Every row gives one point. Before rounding, the points of a table are all equally far from one centre. They may lie mostly on one side of it. Write the centre, to within rounding.
(in the rows, 128 means zero)

Points, 7 rows:
[[120 131 200]
 [ 53 156 143]
 [ 81 102  99]
 [167  97 103]
 [191 117 126]
 [ 82 201  94]
 [ 58 124 133]]
Centre: [126 153 130]

Points:
[[158 111 179 169 122 122 146  98 180]
 [165 123  93 159 135 168 138 101 210]
 [205 117 161 114  68 125 128 175  92]
 [161 154 207 128  59 103 118 130 173]
 [157  97 159  91 106 145 152  78 107]
 [175 113 189 100  42 157 127 154 138]
 [189 120 117 114  25 167 118 150 112]
 [164  89 156 131 145 122 134 197 181]
 [158 117 163 147  57 115 102 183 111]
 [124 152  94 127  13 159 106 161 178]
 [195 121 190 101  52 153 125 127 151]
 [197 161 179 158  69 164 125 138 189]
 [186 135 134 137 122 165  85 149 200]
 [228 166 145 135 124 102 139 198 177]]
Centre: [149 155 117 114  95 128 163 147 153]

Points (25 x 18):
[[161 123 121 102 157 151 156 192 114 114 102 111  89 158 172 200 160  55]
 [173 147 163 150 115 159 110 120 120  60 123 141 105 133 189 115 192  73]
 [125 147 124 185 152 137 168 167 143 113  79 205 139 146 123 186 200  34]
 [179 130 163 182 158 135 115 104  97  86  70 182 168 147 131 168 169  37]
 [180  85 135 148 173 131 165 165 130  89  68 197  65 145 139 119 195  82]
 [168 151  92 160 216 129 150 165 137  83  80 196  76 110 158 145 172  77]
 [171 165 103 161 239 183 147 125  89 128 133 157  73 131 156 114 158  75]
 [116 114 126 167 182 148 116 121 106 114  47 211  64 111 141 164 192 114]
 [149 128 152 169 160 155 214 110 138 115  95 133  73 118 156 121 190  77]
 [184 145 118 108 165 193 112 143 142 105  76 197  86 194 146 136 172  64]
 [184 173 120 193 202 142 162 186  71  93  48 135 121 176 143 172 148 129]
 [126 145 130 123 166 191 175 140 131 121  87 160  26 163 130 167 154  71]
 [151 146 147 151 220 132  86 145 125 103  34 166  85 102 139 165 145  71]
 [145 103 133 194 204 168 105 144 190 126  27 159 119 142 134 173 169 128]
 [158 171 133 125 187 163 176 147 144  84 101 144  36 112 101 109 116  82]
 [149 176 145 144 163 189 129 134 138  58 102 174  78 126  97 152 182  66]
 [174 104 159 171 205 158 126 133  83  97  71 147 148  78 149 199 126 130]
 [200 159 139 201 165 144 137  97 154  98  70 181 138 157 133 157 192  97]
 [183 146 100 132 216 163 180 118 137 109  44 156 142 154 138 164 154  83]
 [178 170 127 124 150 168  95 163 130 101  41 196 110 100 156 155 161  63]
 [168 160 117 126 174 162 140 116 178 114  75 114  94 170 167 174 175  83]
 [176 190 115 136 162 162 157 147 135 151 104 209  89 183 135 116 202 110]
 [163 205 104 130 188 186 166  87 109 152  74 150 135 125 131 155 138  88]
 [201 171 165 132 127 193 145 186 115  83  50 151 150 149 120 129 170 126]
 [126  64  86 144 162 189 160 127 195 101 101 138  89 175 114 124 185  90]]
Centre: [127 124 121 168 146 147 126 158 118 128 108 151 129 148 129 123 116 107]

Points:
[[ 77 109  50 130 170  65 169  74 145 189 113 104 134 176  48 148 182 109
  147 105 154 138  98 114]
 [100  74  47 108 150  34 125  59 163 192 149 108 167 131  64 131 181 144
  125 107 153 143 150 109]
 [ 77 100  63 107  80  61 126  75 177 193 155 122 168 121  83  98 187 170
  157 104 116 149 116  50]
 [ 89  91 126 136 152  63  98  92 198 214 135 112 148 117  71 159 216 139
  113  76 172 162 129 111]
 [ 73 110  95 103 165  50 100  77 166 157 149 104 115 138  63 112 169 114
   96  80 123  77  93 119]
 [ 35  91  64 131 136  54 144 128 146 206 180 149 125 161 109 119 176  83
  128 154 129 161  69  73]
 [ 78  86  60  92 119 108 119  87 163 180 102 161 158 153  89 175 169 158
  162  70 181 151  97 123]
 [118  97  40 137 117  43 110 104 114 180 150  96 136 127 104 126 205 138
  120 153  95 169 123 129]
 [ 71 118  75  88 123  99  81  96 161 202 150  83 156 133  97 105 158 141
  118 128 127  98  71 160]
 [100  64  74 119 111  69 107 141 180 189 111 125 172 140  99 106 155 129
  130 119  72 133  85 147]
 [ 71 116  87 103 128  72 129  91 147 182 134 124 164 149  21 115 178 142
  172  67 137 113 160 113]
 [ 88  90 122 133  71  38 101 122 184 176 119  89 144 120  58 117 186 141
  134 112 112 162 133 104]
 [ 69  78  59  91  88  41 119  76 151 187 162 146 144 161  99  96 146 111
  132  97 143 176  79  93]
 [ 95 133 129 177 124  45 134  63 218 140 121  86 124 139  96  69 173 135
  150  84 101 147 124  88]
 [110  87  52 135 122  75 114  52 140 189 165 124 118 131  50 138 175 146
  139 118 118 159 100 134]
 [100 146  74 100 111  49  94  83 210 151 138 111 132 137  73 132 124 147
  132 138 130 111 100  71]
 [ 86  75  89 101  93 123 158 109 181 196 164 141 142 132  45 129 143 141
  156 101 120 178  83  88]
 [ 82 144  57  75 118  78 184 117 144 167 142 172 139 146  80 152 139 110
  101 127 126  98 115 140]
 [113  95  85  95 180 104 161  54 182 213 128 122 124  76  61 108 171 119
  177 116 154 112 133 117]
 [ 49 111  71 114 134  61 113 119 180 182 102 139 113 145  65 122 184 135
  130  59  95 176  95 122]
 [ 43  98 109 125 131   7 111  57 172 161 148  97 153  96  94 105 156  98
  154 109 138 122 151 150]
 [ 83 118  87  67  92  60 120  35 145 189 131 114 123 131 105 134 129 145
  101 110 130 176  88  86]
 [ 70  78  98 144  81  71 161 118 183 172 147 139 130 184  77 131 133 101
  176 151 122 158  93  80]
 [ 96  95  99 148 154  61  95  99 207 185 111 152  93 123  52 127 131 105
  142  92 163 164 123 151]
 [ 71  85  65  62 153 104 172 102 116 163 144 133 149 135  71 110 143 141
  132  87 135 102  57 107]
 [ 74  73  65 136 101  66 101  82 143 171 197 145 104 169  64 142 168 101
  110 123 153 151 111 103]
 [ 54 100  72 150 121 105 123  95 157 174 142  85 167 160  89  80 171 165
  145  95 156  85  67 144]]
Centre: [ 78 120 107 136 146 116 127 101 145 148 125 135 153 120 121 106 160 112
 125 125 145 152 133  96]

Points, 31 rows:
[[106 110 103 136 127 154 123 102 151 245 111 141  71 129 165 173  96 118
  160 134 102 112  70 107]
 [101 130 102 155 145 116  85 125 126 229 120 179  64 117 195 141  59 147
  129 131 139 145  75 113]
 [153 102 141 128  61  83 135 135 115 187 130 156  78 139 201 127 102 136
  184 181 151 164  71  98]
 [147 170  67 119 130 132 112 168 104 227 110 189  83 176 158 108 118 132
  167 127 144 144 107 149]
 [171 104  57 118 128  90 176 134  88 180 146 142  77 138 122 115 133  93
  148 144 126 110 111 103]
 [ 84  85 136  96 118 105 109  91 122 208  94 175 139 145 222 173  93 100
  165 138 135  92 143 144]
 [111 125 143 154 129 132 157  99 155 162 158 188 109 125 187 129 113 132
  124 186 121 178 118  83]
 [137 126 112 103  83 132 122 104 183 234 108 156 115 130 156 129 122 147
  163 178 124 104 125 137]
 [141  83 106 138  99 120 111 152 114 186  70 149  87 147 203 116 143 112
  148 126  92  80  70  78]
 [ 78 111 130 114 130 111  89  77 135 140  86 196 101 126 147 150 116 138
  129 176  89 152 136  68]
 [105  91 115 106 133 182  95  95 118 214 126 145 109 134 174 128 106 101
  107 143 131  83 103 110]
 [114 123 129 156  92 114  87  90 101 188 125 161 102 104 190 152  79 152
  167 153 186 148  80 124]
 [126  97 145 125 108 115 112 121 108 185 161 140  73 102 210 128  73 132
  139 194  98 109 107 128]
 [125 132 123  95  63 111 110  96  85 128  76 134 119 138 190 125 183 135
  143 145 139 106 141 111]
 [132 108 133 159  41 110  88 118 121 201  87 172 107 156 201 107 140 116
  125 163  85 119  76 125]
 [ 84 119 153 150  67 103 136 100 158 191 135 172 102 148 188 131  63 155
  131 157 120 134  88  70]
 [127  90 123 110  89 102 104 129 118 168 127 154 120 159 179 128 145  52
  113 182 141 123 125  57]
 [ 94 127 177 132  60 123  82 104 148 203  81 138  81 122 175 202 127 111
  160 164 135 136 147 136]
 [ 91 127 115 129 125  83 114 120 128 199 165 179 111  99 201 106 107 160
  135 163 129 171  84 107]
 [126 102 134 107  97 104  85  86 112 202 109 137  88 105 208 123 152 130
  139 170  66 117 107 119]
 [135 120  98 167 104 100 104  82  87 222 137 152  81 149 201 100  99 132
  148 169 119 114  67 119]
 [152  97  97 106 136 141  67 114 119 201  97 163  81 154 179 105 158 109
  156 173 145 156 119  70]
 [168  78  98  95  71 131  98  98 136 177 103 174 108 129 162 142 133 165
  193 122 140 146 104 126]
 [ 78 106 127 143  50 137  73 104 106 152  84 160  96  81 151 126 124 118
  136 164 130 127 133 121]
 [143 131  91 124  70 126 101 189 118 209 100 180  98 128 178 107 124  82
  140 152 121 138  95 114]
 [153 125 114 141  87 134  94 120 102 205  73 134  27 120 172 158 107 113
  143 190 111 189  81 115]
 [ 98 167 124 180 104 126  86 117  49 179 110 138 120 124 196  95 141 145
  128 192 144 132 138 146]
 [127 103 131 154 102 136 109 131 134 193  69 159  53 123 193 142 126  98
   99 168 194 154 142  69]
 [160 118 127 119  80  77  82 119 127 180 133 153  89  92 201 107  72 147
  127 168  95 139 143 107]
 [169 125 127 145  95 124 121 117 114 249 150 177  93 171 185 123 108 167
  120 128 137 126 126  82]
 [146 129 133 143  86 119  82 108 114 178  88 193 119 151 201 121 113  71
  166 182  95 165 124 110]]
Centre: [107  92 120 146 125  98 125 138 118 173  91 104 109 177 152 134 106 136
 125 132 123 167 136 141]

Points, 31 rows:
[[227 105 186 152 155 162 174 116 170  81 125  92 139  90 129  87  77 118
  125 125 189 141  58 117]
 [173 105 194 203 131 127 170 157 151  94  92  95  86 105 127  89  49 147
  110 156 191  94  63 111]
 [207  96 222 183 142 126 186 156 171 121 126 116 133  97 160 153  75 143
  121 136 169 134  73  87]
 [225 131 150 206 150 137 203 143 154 141 112 130 130  87 159 117  68 102
  109 129 196 126  75 104]
 [206 117 151 213 125 149 186 143 143 159  88 111 145  85 172 125  78 183
  119 159 153 148  77  81]
 [191  74 140 204 140 128 205 149 155 131 124 134 129  87 123 120  92 175
  125 114 187 112  56  89]
 [185  79 172 162 126 140 214 181 145 121 159 104 140  55 149  80  74 131
  116 184 175  99  93 122]
 [193 104 174 157 123 145 181 190 195 117 114 114 147  55 165  96  58 164
  128 136 186  96  82 111]
 [184 131 197 137 150 110 169 167 146 153 120  88 124 104 152  90  66 161
  139 119 198 144  81  78]
 [224  78 181 216 150 141 192 153 146 120  96  97 145 100 126 110 108 175
  134 112 175 179 102 124]
 [186 110 174 164 131 123 187 165 145 114 140  96 110  65 142 103  70 157
   83 136 199 131  61 104]
 [190 120 140 204 147 129 197 174 179 129 122 114 134  66 139 107  59 147
  118 136 181 130  64 108]
 [186 130 178 158 137 133 195 162 151 145 101  83 135 108 133  83  40 148
  123 115 169 124  67 108]
 [181 119 155 156 132 113 209 144 141 151 149 111 143  98 155  98  66 137
  107 101 180 143  76  77]
 [227 121 190 183 122 151 181 170 167 116 128 130 101  79 186 102  69 126
  104 143 165 138  90  92]
 [192  93 136 171 131 127 201 154 174 116 120  87 117  77 155  83  84 123
  103 154 183 118  61  79]
 [203 127 148 167 170 138 177 167 153 137 142 137 140  79 108 102  74 118
  146 146 199 136  54  95]
 [216 104 175 171 141 154 172 189 137  87  94 133 121  90 117 113  60 129
   96 115 185  95  75 113]
 [183 108 133 185 165 117 225 166 142  87 137 133 127  72 162 109  99 145
  147 152 182 142  45  96]
 [196 105 195 193 138 169 191 150 132 129 100 147 147  93 111 100  68 148
   75 163 163 124  54 111]
 [200  78 144 218 123 116 204 148 153 109  96  94 113  67 145  89  81 118
  101 124 193 112  87 123]
 [198  99 152 173 158 143 186 166 156 115 103 147 128  74 159  91  96 138
  126 122 173 124  28  74]
 [185 100 164 185 150 139 217 160 152 136 143 116 119  52 146 106 106 114
  154 137 150 105  75  81]
 [218 132 156 187 160 153 179 158 158 138 103 132 142 115 159 112  80 179
   83 123 187 180 104  98]
 [178 107 153 196 157 132 185 171 151  98 118  82 125  85 180 115  46 177
  119 127 208  96  92  99]
 [206  95 209 224 127 145 186 134 171 112 111  96 132  66 187 104  74 144
  128 153 171 137  77  99]
 [201 120 127 183 159 162 191 134 185 113 109  99 127  69 141  95  88 131
   89 139 198 116  85  84]
 [202 101 166 177 117 124 187 154 170 130 109  86 149  67 125  97 101 165
   87 157 176 146  51  97]
 [200 156 167 202 132 119 222 139 152 132 107  86 133  75 178 111  88 117
   99 130 174 145  81 116]
 [188 101 200 178 130 132 212 147 174 126 146 142 120 118 162  96  69 143
  126 122 192 143  53 103]
 [178 133 169 190 100 131 212 182 154  84 106 108 167  94 154  94  57 167
   88 129 205 113  69 118]]
Centre: [174 123 163 173 133 124 149 133 131 104 117 133 155 117 156  91 124 147
 134 152 168 107 115 130]
